Each wall is flat, endless, passes through zero and stands at right angles to its row. A trip goes straight from one point to another. Which walls does it cross, in order?

Walls:
(1): [ 0.13 -1.75  0.31]
(2): [-0.35  0.73  0.25]
(3): [-1.03  1.85 -0.56]
(4): [-2.13 -3.64 -0.16]
(5): [ 0.71 -0.96  2.08]
(6): [-2.99  0.17  1.35]
(7): [3.05 0.55 0.23]
Trips:
[-2.08 -0.60  1.00] to [-1.07 -0.55 -0.59] -> 5, 2
[ 0.93  2.05 -0.97] to [-1.05  0.10 -1.27] -> 7, 6, 4
[ 2.26 -0.59 -0.76] to [ 1.22  1.08 -0.85] -> 5, 1, 3, 2
[0.93 1.32 0.18] to [ 1.42 -0.44  0.15] -> 5, 3, 2, 1

Walls:
(1): [ 2.04  2.72  1.50  2.49 -0.06  0.03 -0.23  0.23 -1.68 -2.02  0.31]
(2): [ 2.28 -0.20  4.03 -0.13 -0.66 -0.71 -1.05  1.04 -0.78  1.83  1.60]
(3): [ 2.10  0.00 -0.55  0.63 -2.71  1.35  0.63 -2.05 -0.20 -0.66 -3.16]
(4): [ 0.20  0.57  0.52  1.21 -0.20 -1.83 -0.03 -0.41  2.25  0.83  0.23]
(5): [ 1.44  0.09  0.22 -0.99 -0.69 -0.53 -0.59  0.01 -2.16  0.61  0.11]
(6): [ 1.85  0.71  1.27  0.96 -0.54 -0.01 -0.99  2.19 -0.91  0.87 -0.51]
(7): [ 0.83  0.99 -1.08 -1.46 -2.71 -1.27 -0.38  2.74 -0.18  0.36 -0.12]
(8): [-1.61 -2.85  2.93  0.44  2.24  0.55 -1.89  1.01 -1.21 -0.05 -0.21]
(9): [-1.32  1.98 -1.96 -0.59  0.34 -0.15 -1.17  0.71 -0.81  0.44  2.69]
(10): [-1.34 -0.85 -2.86 -3.37 -0.44  0.30  0.25  1.60  0.29 -0.76  0.38]
(11): [-2.08 -0.19 -0.01 -0.86  0.27 -2.72  0.64  0.40 -0.02 -1.16  0.25]
Trips:
[-2.67 -1.70  2.56 -1.72 -1.38 -0.59 -1.02 -1.48  0.56  0.35 -1.66] to [ 1.99  1.16  3.12  0.74 -2.23  0.44 -0.37 -1.95 -1.52  1.29 -0.27] -> 10, 5, 6, 11, 1, 8
[-0.99  1.04 -0.07 -1.76  0.57  0.60 -0.19 -3.24 -0.88  0.22  1.99] to [ 0.42  1.84  0.59  3.08 -2.01  2.22 -0.66  0.44  0.99 -0.96  0.48] -> 11, 10, 1, 3, 5, 4, 2, 6, 7

Walls:
(1): [-0.33 -0.82  1.94 -0.07  0.21 -1.87 -1.06 -0.49  0.11  3.16 -1.50 -0.23
 -1.32 -2.43 -1.39  0.20  0.03  0.26  2.36  0.02]
(2): [-0.41 -0.35 -0.29 -1.22  0.51  1.59  0.93 -1.19  1.77  1.71  1.28 -0.76
  1.98 -0.35 -2.94 -1.35  2.62 -3.36 -0.68 -0.12]
(3): [-3.31 -1.99 -0.11  2.06  2.61 -0.50  1.54  1.28 -1.52 -1.46 -0.34  0.32
 -0.77  1.02  0.44  0.04  0.13 -1.37 -1.10 -0.76]
(4): [-1.53 -2.09 -0.93  1.39 -1.12  1.06 -2.38 -0.96 -2.37  0.13 -0.96 -2.69
  2.25  1.41  0.07 -0.53  0.06 -0.38  0.52  0.60]
(5): [-0.76 -1.59  1.09  0.72  2.19  1.11 -0.84  0.42 -0.91  0.39  1.24  0.01
  0.73 -2.38  1.67  4.01 -0.88 -1.66 -0.84  1.11]
(6): [ 0.14 -0.03  0.07 -2.27  1.17 -0.29  1.31  0.27 -0.88  1.37  2.71 -0.21
  1.64 -0.51 -1.84  0.12 -1.89  0.10 -0.25 -0.99]
(7): [ 1.20 -0.19  3.13 -0.50  0.96 -0.62  1.58  0.67  2.88  0.41  1.15 -0.49
  1.41 -2.76 -0.08  0.66  0.83  2.14 -1.03  1.27]
(8): [ 1.69  1.54 -0.35 -0.35  1.11 -0.39 -0.36  1.76  0.93 -0.24 -1.18 -0.01
  0.83  1.58 -0.70 -1.59 -1.52  0.27  0.69  1.54]
(9): [-1.31 -0.38 -4.15 -0.90 -0.77 -2.28  0.58 -0.05  1.12 -1.30 -2.09 -0.34
 -3.75 -0.15 -0.21 -0.55  0.91  2.59  0.23 -0.14]
(10): [-0.22 -0.05 -2.20  3.17 -2.91  2.35  1.56 -1.10 -1.17 -0.37 -0.04  0.70
 -0.25 -0.72 -0.27  0.75 -1.64  0.84 -1.38  0.74]
(11): [-2.53 -1.08  1.16  1.51 -3.08 -0.97  2.18 -1.07 -2.46  0.93 -0.63  1.51
 -0.85  0.65 -1.19 -1.24 -0.09  2.01  1.28 -0.16]
Trips:
[-0.95 -0.24 -0.46  0.28 -1.03 -1.19 -0.17  0.63  0.10 -0.03  0.46 -0.71
  1.17 -1.02 -0.70 -1.13 -0.51  0.76 -0.98 -0.96] to [ 0.26 -2.13 -0.80  0.88 -0.35 -0.05 -0.47 -1.10 -0.51 -0.10 -2.18  2.76
 -0.26 -0.90  0.71 -0.55 -1.25  1.20  0.71 -0.03] -> 2, 7, 6
[ 1.44 -0.19 -0.26  0.38  0.55 -0.35 -0.84  1.83  0.47 -0.91 -0.21 -1.29
 -0.77 -0.03  0.18 -1.42 -2.41 -1.61 -0.72 -1.06] to [-0.22 -0.96  0.25 -1.16 -0.44  2.27  0.18  0.53  0.05  3.28  0.22  0.84
  1.18 -0.34 -0.02  0.89 -1.19  2.45 -1.01  0.04] -> 5, 3, 10, 7, 1, 4, 11, 8, 2
